Each row is a point. The last column is the point's height on a tilted bowl or saddle (a function of degree 2), plus a little noise. Along how many of its main directions does it bend up, bend down or stay straight?
In the rows, 128 means zero.

Points:
[[158 162 161]
 [150 142 168]
 [163 179 152]
 [209 123 147]
 [157 166 161]
 [100 141 183]
 [175 112 162]
 [165 113 165]
 [ 75 105 174]
 [174  97 161]]
Directions: 0 up, 1 down, 1 straight

Points:
[[ 94  72 152 138]
 [ 53  66 163 193]
 [150 145 145 121]
 [ 93 167 130 123]
 [127 146 126 106]
 [153 108 115 115]
 [114 127 188 146]
 [ 42 170 136 183]
 [ 90 107 103 108]
 [150 146  73 144]
 [201 170  97 217]
 [136 141 122 106]
 [175 176  84 188]
 [ 55  99 126 143]
 [153 109 129 114]
 [163  96 109 132]]
Directions: 3 up, 0 down, 0 straight

Points (27 x 5):
[[139 210 145 128 162]
 [113 141 208 184 223]
 [121 221 116 167 195]
 [137 105 145  75 136]
 [150 100 112 105 122]
 [109 160  83  59 116]
 [ 88  54 108  83 139]
 [ 65 119 169 161 179]
 [142 118 164 162 152]
 [ 84 132 166  73 168]
 [ 82  63 146 116 123]
 [104 174 167 126 182]
 [109  78 122 156 120]
 [124 151 129  82 125]
 [110 136 133 150 150]
 [109 148 122  94 130]
 [122 151 109 123 136]
 [231 145  94 176 200]
 [109 142 167  74 158]
 [106 139 184 120 176]
 [101 114 132 161 147]
 [188 151 168 112 174]
 [180  70 165 103 142]
 [104 131  71 123 151]
 [142 168  95  76 106]
 [147 204 131 125 149]
 [ 91 127  94 128 149]]
Directions: 3 up, 1 down, 0 straight

Points:
[[121 182  58 186 107 131 109]
 [121  83  94 184 183  92 120]
 [136  72 153 104 125 162 147]
 [178 119 150 198 155  70 151]
 [193 121 155 183 165  86 135]
 [154 172  65 123 129 157  89]
 [ 80 124 141 105 185 125  70]
 [108  92  94 104 152 149 105]
 [167 109 192 103 105 111 104]
 [158  99  88 110 156 152 132]
 [ 87 151 105 121 140 120 102]
 [169 135 138 135 120 101 137]
 [163 107 146 122 204 127 105]
 [165 125 166 142  86  98 129]
 [ 66 110 137 130 133  97 109]
 [116 174  72  98 155 120  70]
 [161 158 154 131 147 184  90]
 [225 130 123 128 138  88 100]
 [ 67  91 133  99 113 107  77]
 [144 102  59 113 132  78  86]
 [104  93 126  84 115  97  87]
 [ 96 133  69 149 126  96 116]
 [167 121 183 138 119 134 127]
 [131  92 139 113 181 102 107]
 [ 82 120 171 147 132 121 123]
 [145 148  78 134 175 136 101]
 [110 132  38 119  74  24  49]
 [ 93 107 157  76 125  91  72]
 [140 175 153 115 165 138  87]
 [104  90 143 145  83 138 132]
 [ 73  64 151 214 124 109 128]
 [121 209  86 103 137 135  62]
 [ 99 120  50 115 140 183  72]
 [148 147 143 130  76 157 110]
 [108 172  52 104 121 194  36]
 [142 131 115 249 152 112 147]
 [ 76 124 168 120 146 139  91]
 [ 63 138 165 101 150 116  72]
 [100 162 156 138 149 107 128]
 [114 117  95 154 109 197 118]
 [130 125 105 132  88 244  99]]
Directions: 1 up, 5 down, 0 straight

Points:
[[142  96 175  58 202 121 164]
 [120 126  87  92 163 129 130]
 [ 75  95  48  99 126  97 101]
 [142 136 113 145 102  83 154]
 [ 78 125 165 149 142 120 157]
 [ 85 148  85 122 123  78 126]
 [ 40 126 112  51 122 174 151]
 [ 81 112 127 121 103  88 153]
 [ 80 115 149 159 125 129 157]
 [119 138 140 121 150  54 161]
 [ 64 222 144 134 115 147 203]
 [197 116 164 148 118 118  87]
 [161 105  49  96  94 152 176]
 [173  92  93 140 156 107 153]
 [114 143 127 108 176 134 138]
 [150  87 168  83 128 139 114]
 [169 170 194 112 128  96 125]
 [140 170  48  55  53 166 240]
 [184 166 133 125 107 164 145]
 [ 93 153 101 148  71 163 181]
 [151 157 143  80 143  82 159]
 [ 72 126  37 144 129 159 107]
 [ 85 209 165 132  91 137 212]
 [119  74 146 137 112 134 140]
 [141 149 158  81 163  89 153]
 [185  76 103  60 102 163 156]
 [118 161  97  67 114 154 159]
 [ 86 113  91 110 114 101 128]
 [132 133 154 120 190  97 148]
 [ 92 121  77 124 168  58 132]
 [124 148 145  90 141  99 146]
 [147 122 110 127 163 101 139]
 [145 137 160 114 102 101 136]
 [147 122 138 132  81 166 145]
 [ 95  70  83 188 141  52 200]
 [ 69  72 158 167 149 159 187]
 [120  68  80  78 172 163 153]
 [ 96  94 128 153 140 140 146]
 [151  56 117  73 162 186 158]
 [155 131 125 151 145 174 140]
 [210 137 120 151 151 118 134]
 [110 124 105 156  92  68 169]
 [188 104 178 155 106 122  79]
 [109  88 119  83 160 195 155]
 [195 160 188 106  63 135 117]]
Directions: 5 up, 1 down, 0 straight

Points (73 x 9):
[[174 151 155 137 178 111 127 140 185]
 [170 185  91 119 101 102 108  92 124]
 [164 121 175  91 126  75 129 153 104]
 [170 156 160  62 129 127 112 131 103]
 [ 78 116 109 124  90 102  95 119 108]
 [ 92 108 134 192 119 110 146 104 103]
 [ 88  75  87 152  51 109  15 122  84]
 [137 168 125 171 119 127 133 128 132]
 [168 193 102  93  67 170  98 133  90]
 [143  86 133 157 125  97 152  89  94]
 [ 99 109  96 194 125 120 182  23  45]
 [ 72 199 143 111 126 143 122 149 152]
 [167 150 144 191 168 147 150 125 166]
 [161 103 168 123 109  87 127 178 101]
 [100  67 148 169 109 189 132 144 100]
 [123 165 158  98 139 157  87 186 152]
 [122  78 113 134 119 153 186 170 127]
 [132 120 123 196 132 131 159 131 131]
 [169 193 128  86  97 129 164  46  60]
 [ 99 106 181  88 102 131 119 176  94]
 [ 96 105 132 217 151 131 152 116 113]
 [109 111 138 134  99 185 150  93  94]
 [149  68  96 135 142 112 113 100 123]
 [124 138 122 100 158 156 111 130 161]
 [132  84 147 142 193  41 116 122 156]
 [ 85 109  81 131 145 117 190 178 150]
 [125 152 136  95 137  75 158 161 164]
 [183  70  97 159 165  38  98  96 144]
 [167 163 148  88 131  88  92 103 114]
 [146 117 105 151  46 155 143 126  61]
 [108 171 129 166 128 118 114 147 141]
 [144 152 119 113  68 139  97 162  94]
 [179 163 230  99 150 106 141 124 117]
 [122 123  94 130  78  95 132  88  97]
 [ 64 147 111 127  82 150  97  83  91]
 [ 42 112 248 104 133 128 142  87 109]
 [168  68 140 163 199 106 113 105 161]
 [118 136 137  50 129 189 192 139 133]
 [ 71  72  48  61 118 132 161  77 109]
 [149 117  92 186 137 155 190 112 123]
 [111 163 127 161 109 104 122 155 141]
 [149 148 126  99 101 141 101 235 107]
 [143 186 138 152 118 154 196 129 144]
 [114  98 165 156 160 104 168 130 158]
 [112 176 190 124 131 123 133 140 152]
 [175  88 179 143  97 113 159 155  73]
 [157  29  89 161 146 178 108 126 134]
 [146 121  87 192  70 135 159 119  88]
 [159 121 167 128 131 121 152 151 134]
 [ 80 126 124 114 145 131 101 103 123]
 [165 138 119 125 144 150  72 113 147]
 [128 145 139 171  82 125 135  27  30]
 [170 166 101 173 103 107  46 160 161]
 [122 113 126 183  95  91 102 158 117]
 [118 153  98  33 153  95 109  95 159]
 [169  94 104 112 145 127 129 103 127]
 [156 157  85 142 180 136 122 101 179]
 [120  70 138 147 161  70 111 182 156]
 [159 188  96 157  96  82 144  58  85]
 [139 168 181 163 116 103 133 152 141]
 [163  85 174 154 132 129 102  57  32]
 [182 144 104 190 182 185  89  77 164]
 [ 82  88 108 185  64  29 195 107 121]
 [140 219 164 143 128  81  99 135 150]
 [141  82 118 160 199 111  53 148 188]
 [155  79 125 131  94 162 131 164  81]
 [113  73 134 100  90 167 120  58  37]
 [137 127  85 175 183 124 166 137 173]
 [152 131 163  95 139 138 139 161 142]
 [171 121  92 118  94 200  66  87  93]
 [165  69 198 129 126 106 141 162  87]
 [183 108 105 164 130 225 111  66 101]
 [153  84  47  71 141 137 116 136 148]]
Directions: 2 up, 3 down, 3 straight

Points, 64 rows:
[[115 128 173 131 111 102 120 132 117]
 [149 134 153 120 137 114 159 144 103]
 [120  76 129  94 142 108 110 151 120]
 [ 76 128 164 106 126 132 118 122 100]
 [ 87 157 133 107  86 199 152 114  77]
 [140 117 138  41 135 128 126  80 187]
 [165 165 155 118  99  85 171 114 112]
 [118 162 120 103 169  77  77 184 107]
 [ 82 155  92  91 110 149  85  91 149]
 [125 151 121 113 104 100 121 123 123]
 [158 198 123  68 123 157  99  87 192]
 [ 83 166 169 163 124  86 101  99 156]
 [ 69 180 134 192 113 171 155 122 150]
 [129 148 112 121 120 179 157  94 125]
 [222 132 109 106 145  92 120 147 207]
 [147 210 106 119  55 147 135  97  88]
 [133  96 157 200 122  64 100 102 199]
 [109 112  62 105 117 169 173 156 109]
 [142 105  72 189  49 143 175 116 152]
 [127 196 141 176  82 112 138 151 132]
 [115 133 112  79  87 137 108  67 164]
 [ 91 152 118 164 186 118  97 151  94]
 [125 216 194 152 133 115  99 111 150]
 [130 104 113 101 110  90 131 162 127]
 [151  95 107 114 138 108 115  89 175]
 [138 137  92  92  92 182 109 144 152]
 [141 100  76 149 131 122 141 152 141]
 [113 140 157 169 135 129 161 140 110]
 [ 70 104 108 111 170  92 103 100  91]
 [158 161 127 109 157 117  84 113 164]
 [117  70 132 142 128 135 148 150 126]
 [143 171 132  96  99 115 167 121  90]
 [111 114 186  85 106 186 120 170 143]
 [ 94 113 146 150 140 105 116 116 115]
 [132 129 146 117 200 114  97 158  88]
 [115 111 110 132 137  98 194 125  91]
 [146 117 244 144 122 143 143  98 165]
 [122 114 130  86 115 119 103 112 137]
 [ 59 188 130 143  84  63  79 139 181]
 [ 59  99 110 105 142 177 105 156 113]
 [115 115  85 195 127 134 101 152 181]
 [148 120 131 112 107 103 130 155 122]
 [132 119 159 131 141 178 153 111 136]
 [114 123 137 189 121 157  31  97 234]
 [105 150 155  66 150 137 158 125 113]
 [132 129  82 125 157 141 145 103 154]
 [103 104 109 126 145 149 141 137 108]
 [121  93  90 158  79 135 151 120 147]
 [ 91 126 158  98 141 101 128 122 100]
 [116  84 117 139 161 137 120 122 126]
 [  7  97  98  86 145 180 163 124  86]
 [ 83 164 142 162 114 107 146  70 158]
 [123 186  92 125 114 128 128  66 180]
 [165  70 108 147 204  90 125 108 132]
 [101 118 125 135 114 144 181 149  78]
 [107 162 113 173 156 165 135 136 149]
 [136 103 183 121 141  80 190 142 120]
 [185 150 137 128 159 146 161 164 140]
 [ 76 108 148 101 143  93 130 153  79]
 [ 80 175 129  95 173 124 152 129 117]
 [175 127 116 163 175  93 124  81 182]
 [113 129 126 111 107 137 125 134 104]
 [142 120 171 168 126  89 137 107 140]
 [130 136 113 178 118 165  56 106 222]]
Directions: 5 up, 1 down, 2 straight

Points:
[[101 121 121 149 159 161 135 185 115]
 [122 145 145  94 112 180 105 164 106]
 [ 38 138  60  97 195 137 159 155  97]
 [124 111 205 104 182 123 172 145 102]
 [ 99 140 113 115 126  93  71  92 101]
 [141  69  72 112 138  38 186  74  53]
 [ 74 125 162  90  50 121 168 152  83]
 [114 157 133  66 153 131 166 110 117]
 [ 97 132 112 142 136 168 189 154 109]
 [137 112  85 131  51 107 143 155  93]
 [137 194 117 205 195 121 185 125  96]
 [172 112  76  70 134 127  84  89  77]
 [135 192 154 117 149 119 247 210  95]
 [119 129  82 148 102 105 192 145 111]
 [109  93 105 176 131 160 154 136  96]
 [116 156 154 104  91 149  81 142 100]
 [ 94 139 116  54 109  91 118 197 112]
 [138 121 103 196 116 118 139 147 108]
 [180 127 112 146 127 137 174 164 126]
 [144 167 123 130 108 139 147 152 128]
 [115 109 161  95 125 117 125 134 118]
 [138 118  77 140 105  94 159 105 108]
 [121  95 149  79 168 136 122 183 122]
 [129 125  55  64  37 140 134 109  62]
 [133 123 132 128 103 121  94 101 104]
 [172 139 138 116 139 111  35 125  81]
 [165 106 115 166  95 136  85 153  89]
 [143 170  98  98 130  93 119 168 126]
 [125 200 177  28 110 153  97 159  72]
 [118  58 141 166 164 107  71  85  58]
 [130 160 216 169 102  95  97 117  75]
 [212 142 155 122 125 127 155  97 118]
 [ 84 111  64 125 133  96 159 111 109]
 [174 163  77 146 102 136 120 125 109]
 [104 156 120 143 123  68  78 148 116]
 [116 182 180 114  76 179 151 139  96]
 [192  83 184 145 171 108 108 144  87]
 [ 83 108 156 112 115 140  70 176 109]
 [ 85  77  89 200 143 111 176 156  80]
 [102 108 134  94  65 109 146  92  94]
 [212 122  88 136 129 236 147 136  65]
 [ 64 108 173  90 104 186  76 129  86]
 [109 161 119 128 180 109 117 105 119]
 [134 105  95 123  56 208 175 156  72]
 [ 97 142  87 128  99 117  96 114 108]
 [142  81 127  48  99  91 114 142  87]
 [ 72 159  93  70  84 154 103  76  91]
 [112 147 129 109  56  63 154  46  64]
 [223 119 115 130 213 188 120 150  74]
 [122 201 144 116 114 143 125 139 114]
 [157 140 163 171  52 114 126 128  87]
 [ 59  94 139 165 172 143 118 152 102]
 [205  83 145 148  55 154 169 157  71]
 [127 121  86 102 140 164 115 146 112]
 [130 126 190 161 116  81  96 152 102]
 [145 150 223 152 137 210 113 101  56]
 [108  94 147  89  80 105  90 113  89]
 [120 220 181 223  96 142 185 131  72]
 [139 135 129 113 214 101 168 125 115]
 [138 123  84  91 171  67 146 131 115]
 [ 80 138 111 131  85 153 202 108 103]
 [161 118 123 123 212 200 152 163  84]
 [113  98 157 164 117 119  90 110  89]
 [163 132 170 189 107  90 198  47  73]
 [ 81  88  74 102 120 137 188 139  99]
 [164 150 109 137 114  74 152 126 122]
 [132 162 184 102 158 133 121 137 119]
 [169 114  84  87 156 144 145 192 116]
 [113 112 167  88  57  77 124  91  68]
 [127  97 169 116 127 146 102 146 106]
 [158 112 157 105 152 132 120 104 110]
 [150 145 156 127 139 154 127  68 107]
 [147  94 140 165  75 186 107 123  64]
 [160 135 121 141 122  72 111 126 116]
 [142 117 118 157  89 110 120 190 116]
 [190 113 126  73 112  86 156 105  98]]
Directions: 0 up, 6 down, 2 straight

Points, 73 rows:
[[147 152 146 110  84  95 103 135 138]
 [186 190 172  69 187 104 125 104 100]
 [124 131 131 180 108 111 134 143 142]
 [139 113 119  36 105 216 126  67 174]
 [147 158 207 107  55 103 119  92 142]
 [124  77 137 110  74 168 104  75 171]
 [ 60  62 196  83 110 150 107 118 163]
 [188 136  99 156 197 115 120 173 148]
 [ 34 150 117 169 165 127  97 134 189]
 [196 178 226 103 148 178 141 113 152]
 [ 42 113 101  44  88 177 140 193 202]
 [134  80 107 119 124  85 153 136 136]
 [120 152 109 142 102  91 113 179 158]
 [146 109 160 100  92 122 148 150 136]
 [189 160 121 139 120 154 162 125 153]
 [120 102 134 124 163 122 184  83 132]
 [127 142  72 142 176 141 141 180 150]
 [128 157  72 112 171 141 102 145 155]
 [156 174  87 144 112 168  98 119 183]
 [147 200 108 138 136 155 152 120 159]
 [137  99 167  96 135 142 156 141 131]
 [134 135 195  48 144  75 154 104  94]
 [118 156 126  69 197 105 113 150 113]
 [145 121  88 204  93  71  29 103 232]
 [118 159  44 127 164 146 134 126 166]
 [151 152 123  82 153 142  69 156 134]
 [157  83  83 168 130 111 134 154 152]
 [178 160  71  93 125 140 157 163 161]
 [114  82  99  93  80 211  94  85 202]
 [157  67 128 189  86  86 106 192 170]
 [143 106 125  81 125  71 163 107 120]
 [120 145 104 112 137 157 166  99 143]
 [154 113 146 171 104 152 128 136 151]
 [188 116 113  81 110 148 139  95 146]
 [107 135 112 146 125 116 117  74 157]
 [167 152  94 162 186 194  78 140 180]
 [145 182 195 122 103 163 193 172 160]
 [138 190 125 125 164 130 135 112 141]
 [ 83 132 130 135 173 118  63 127 161]
 [125 172 150 186 131  99 120 210 160]
 [125 204  88 123  85 147 146  82 181]
 [ 89 151 146 108 116 174  48 168 184]
 [125  24  95 152 120 189 155 173 182]
 [ 91 168 166 162  76 130 106  64 188]
 [214 155 120 128 174  82  66  93 147]
 [176 114 127 114 109 153  98 155 160]
 [139  91  95 110  74 203 130  44 198]
 [191 133 152 154 143 164 212 128 143]
 [214 105 123 181 122 193 121  69 202]
 [119 124 207 184  90 172 122 150 169]
 [197 166 111  92 150 106 136  95 134]
 [137 165  97 104 147 128 130  77 145]
 [100 145 180 119 111 130 174 162 138]
 [ 80 104 167 118 157 109 105 108 137]
 [136 128  49  89  55 165 186 185 186]
 [118 168 159 156  93 187  81 153 193]
 [141 155 116 106 121  64 125 159 136]
 [ 98  52 111 185 171  87 108 119 171]
 [127 113  91 139 209 179 112  94 162]
 [133 173  90 139 175 105 130 131 148]
 [161 138 134 171 155 130 199 105 131]
 [107 147 130 131 139  87  73  86 154]
 [113 125 153 104 115 103 128 127 127]
 [145  69  75  66 150 161 133  70 163]
 [180 101 164 100 169 163 182 102 141]
 [156  86 114 119 120 129 153 145 142]
 [150 102 166  91 106 165 120 159 152]
 [ 88 173 105 184 177 168 193 140 134]
 [ 66 179  73  97 110 162 152 142 174]
 [160 117 141 116 157 106 125 154 126]
 [132 139  97  96 101 146 126 104 149]
 [152 159  80  94 119  84  95 108 144]
 [184  90  95 129 111 130 133  72 158]]
Directions: 6 up, 1 down, 1 straight
